Each row is a point. Each copy is the shape, with its points in the same order, turned, moved and blurred by noise. Say if it was mirrored as well.

Shape:
[[ 23 -25  19]
 [-42  25 -11]
 [ -4 -31  41]
 [ 37  35 -27]
 [  4  -5  43]
 [ 25 -25 -21]]
Copy 1 (6 x 3):
[[ 21   4  41]
 [-40  12 -31]
 [ 10  34  47]
 [ 21 -40 -22]
 [ 20  28  17]
 [ -3 -32  41]]
Copy 1 is: only turned
Copy 2 (6 x 3):
[[-27 -29  28]
 [ -8  54   8]
 [-49  -9  40]
 [ 43 -12   2]
 [-27  -6  54]
 [ -9 -28 -13]]
Copy 2 is: only turned
Copy 3:
[[ 41  -1  12]
 [-45 -22  34]
 [ 36 -42  29]
 [-17  38   1]
 [ 28 -13  43]
 [ 17   5 -21]]
Copy 3 is: only turned

Shape (8 x 3):
[[ 27 -25 -33]
 [-12 -43  -2]
 [ 50 -27 -24]
 [-39  37  14]
 [-12  16  13]
 [ 13 -14 -42]
 [-14   2  31]
 [ -8  36  18]]
Copy 1 (8 x 3):
[[ 41  31  -3]
 [ 15  15  44]
 [ 57  11 -11]
 [-60   7   2]
 [-27   5  -1]
 [ 25  45  -3]
 [-27 -16  11]
 [-36  -1 -21]]
Copy 1 is: mirrored
Copy 2 (8 x 3):
[[ 33 -40  -4]
 [  1 -22  33]
 [ 57 -36  -3]
 [-35  35 -19]
 [ -5  24 -10]
 [ 16 -41 -17]
 [ -3  29  14]
 [ -2  36 -23]]
Copy 2 is: only turned

Shape (7 x 4):
[[ 27 -37  18  -5]
 [ -4  51  31  10]
 [-24   7   3  -5]
 [ 13   2   7  -9]
 [  6  -9   6  49]
 [-14  20   5   4]
 [ -4  -6 -20 -22]]
Copy 1, 7 rows:
[[-27 -39  22   7]
 [ 18  38  37 -18]
 [ -2  21  -3  -3]
 [ -2  -6  16 -12]
 [ 25  -4  25  37]
 [  6  20  11  -7]
 [ -7  -5 -23 -16]]
Copy 1 is: only turned
Copy 2:
[[ 13  -5  -2 -44]
 [ -3  18 -60  25]
 [ -3 -18 -15  24]
 [-11  -5 -19 -13]
 [ 26  32   5   4]
 [ -4  -1 -22  27]
 [-18 -27   4  -2]]
Copy 2 is: mirrored
Copy 3, 7 rows:
[[-22   8  36  -1]
 [ 25 -30 -33  22]
 [ -5   0 -29 -14]
 [  4   7   4   0]
 [-37   9 -13  40]
 [  2  -5 -30   3]
 [  3  29  -9 -21]]
Copy 3 is: mirrored
Copy 4, 7 rows:
[[ 21 -36  27 -23]
 [ -6  48  51   7]
 [-14   2  18  22]
 [ -5  -2  24 -15]
 [ 44  13   5   5]
 [-10  17  20  11]
 [-24 -12   0  -4]]
Copy 4 is: only turned

Shape (9 x 4):
[[ 17 -43   6  20]
 [ 36 -11  25  -7]
 [ -5 -22  23  29]
 [ 36 -29 -21  35]
 [  2 -14   4 -47]
 [ 19 -16  -5  -4]
 [ 43 -17  18 -26]
 [-48  22  -5  10]
 [-39  37 -23  26]]
Copy 1 (9 x 4):
[[ 20 -14   2  45]
 [-15   1  23  16]
 [ 17 -38 -15  32]
 [ 51 -14  26  22]
 [-11  37 -25   9]
 [ 11   7  -3  14]
 [-11  14  20  23]
 [  9 -29 -57 -22]
 [ 31 -41 -48 -38]]
Copy 1 is: mirrored
Copy 2, 9 rows:
[[  5 -39 -12 -27]
 [ 11  -6 -39 -36]
 [ 20 -17   6 -27]
 [ 27 -51 -22   4]
 [-42   7 -28 -21]
 [  6 -16 -20 -14]
 [-11  -6 -60 -27]
 [  3  37  36   6]
 [ 24  25  39  25]]
Copy 2 is: only turned
Copy 3, 9 rows:
[[ 35 -12 -51  -1]
 [ 10 -14 -37 -36]
 [  9 -35 -49  15]
 [ 26  21 -55   9]
 [ 27 -13  16 -29]
 [ 23   0 -18  -9]
 [ 17  -8 -22 -48]
 [-13 -27  15  43]
 [-22 -10  17  57]]
Copy 3 is: mirrored
